Every row gives one point. Each copy is the shape, with its points in the same order, turned, moved and blurred by noise. Is it also mirrored, or only turned?

Shape (6 x 3):
[[-2.4 -2.8 -1.9]
 [-1.1  0.7 -6.3]
 [ 1.6  0.0 11.6]
 [-0.6 -2.6 -4.1]
 [-2.9  5.2 -2.5]
 [ 3.0 -2.8 -2.5]]
Copy 1:
[[-2.1 -1.7  4.7]
 [-4.4  1.6 -0.2]
 [11.9 -0.8  8.8]
 [-2.6 -1.6  1.5]
 [-1.0  6.4  2.0]
 [ 1.0 -3.0 -0.3]]
Copy 1 is: only turned
Copy 2 (6 x 3):
[[ 2.3 -2.6 -1.1]
 [ 3.1  0.7 -5.7]
 [-8.4 -0.4  8.0]
 [ 4.1 -0.4 -1.8]
 [-3.1 -0.1 -6.6]
 [ 3.4  2.5  0.6]]
Copy 2 is: only turned
Copy 3:
[[-5.2 -1.5 -3.0]
 [-7.6  3.8 -2.3]
 [ 6.6 -6.2  2.3]
 [-4.6  0.6 -5.2]
 [-7.1  1.5  3.8]
 [-1.9  2.1 -5.0]]
Copy 3 is: only turned
Copy 4, 6 rows:
[[ 0.9 -3.4  0.2]
 [ 1.5 -1.1 -4.8]
 [-7.3  2.0 10.8]
 [ 0.3 -3.8 -2.3]
 [ 1.9  4.3 -1.6]
 [-3.8 -3.7 -1.9]]
Copy 4 is: mirrored

Shape, 10 rows:
[[-1.0 -4.9  6.2 -1.6 -4.0 -6.3]
 [-1.0 -5.6  1.7 -3.7 -6.2 -4.3]
 [-3.1 -0.5  0.4  6.8 -1.4 -1.0]
 [ 2.3  8.5 -2.3 -5.7 -0.1  0.5]
 [-2.2  4.9  2.2 -3.9  2.4  5.4]
 [ 2.7 -2.3  6.5 -3.4 -6.1 -8.1]
 [ 3.7 -4.3 -4.0  0.5  4.5 -0.8]
 [ 3.0  6.2 -3.0 -1.6  4.7  3.7]
 [ 0.9 -0.4  5.7  5.2 -5.2  2.9]
 [ 1.9  0.7 -2.0  0.7  6.4 -1.9]]
Copy 1, 10 rows:
[[-5.0  2.0  8.7  3.7 -3.2  0.1]
 [-5.4 -1.5  7.3  2.8 -3.3  3.9]
 [-2.2  1.4 -3.6  7.3 -2.4  0.0]
 [-3.2 -4.0 -2.3 -6.1  2.2 -4.5]
 [-1.5  2.4 -2.5 -3.9  6.0 -0.3]
 [-4.9  0.0 10.1  0.6 -6.2 -1.7]
 [ 3.7 -7.1  0.0  5.5  0.5  0.5]
 [ 3.0 -4.0 -5.0 -1.9  4.2 -3.7]
 [ 0.8  6.1 -0.8  2.5 -5.1  1.6]
 [ 1.6 -4.1 -0.8  4.5  3.1 -4.4]]
Copy 1 is: only turned
Copy 2, 10 rows:
[[ -0.8  -8.6   3.8  -2.5   2.1  -6.8]
 [ -2.6  -6.4  -0.2  -3.1  -2.8  -6.7]
 [ -8.0  -1.6  -2.2   2.6   4.7  -3.9]
 [  4.0   7.7   0.8   3.2  -2.4   0.5]
 [  0.7   1.9   5.6   6.4  -0.9   3.1]
 [  1.5  -3.6   4.4  -6.5   3.6  -8.1]
 [  0.4  -2.8  -5.3  -0.5   2.1   5.4]
 [  0.6   5.2  -0.6   4.1   1.9   6.1]
 [-10.2   0.1   4.7  -1.9   1.8  -3.1]
 [  1.6  -1.3  -2.5   2.1   5.3   2.6]]
Copy 2 is: mirrored
Copy 3:
[[-2.8 -6.5 -4.1 -6.1 -2.4  3.3]
 [-3.4 -4.5  0.7 -6.6 -0.2  4.4]
 [-1.0 -0.9 -4.3  4.0  2.5  0.6]
 [ 9.8  2.1  4.3 -3.6 -0.6 -3.3]
 [ 8.1  5.6 -2.6 -4.1  2.0  1.2]
 [-1.0 -7.6 -1.4 -7.1 -6.5  2.0]
 [ 6.4 -6.7 -0.4  0.1  7.3  4.4]
 [12.1  1.8  1.0  0.2  3.8 -0.3]
 [ 0.4  1.2 -4.3  3.0 -3.9  5.9]
 [ 8.1 -4.7 -2.9 -0.1  6.0 -0.4]]
Copy 3 is: mirrored
Copy 4:
[[ -3.3   0.4   3.2   4.7  -1.8  -6.7]
 [ -1.3  -1.6   4.6   0.8  -2.3  -7.2]
 [ -4.2  -3.6  -4.2   0.0  -4.2   1.9]
 [  7.8   1.0  -5.0  -4.3   3.7  -1.8]
 [  3.3   6.8  -1.9  -3.9   1.5   3.4]
 [  0.0  -0.7   0.0   6.2  -0.5 -10.5]
 [  2.6  -5.9   3.1   1.3   2.3   4.0]
 [  7.2   0.3  -4.0  -2.2   3.2   6.0]
 [  0.0   1.2  -2.3   3.9  -8.3   0.6]
 [  1.8  -3.7  -0.8   0.9   4.9   3.5]]
Copy 4 is: only turned
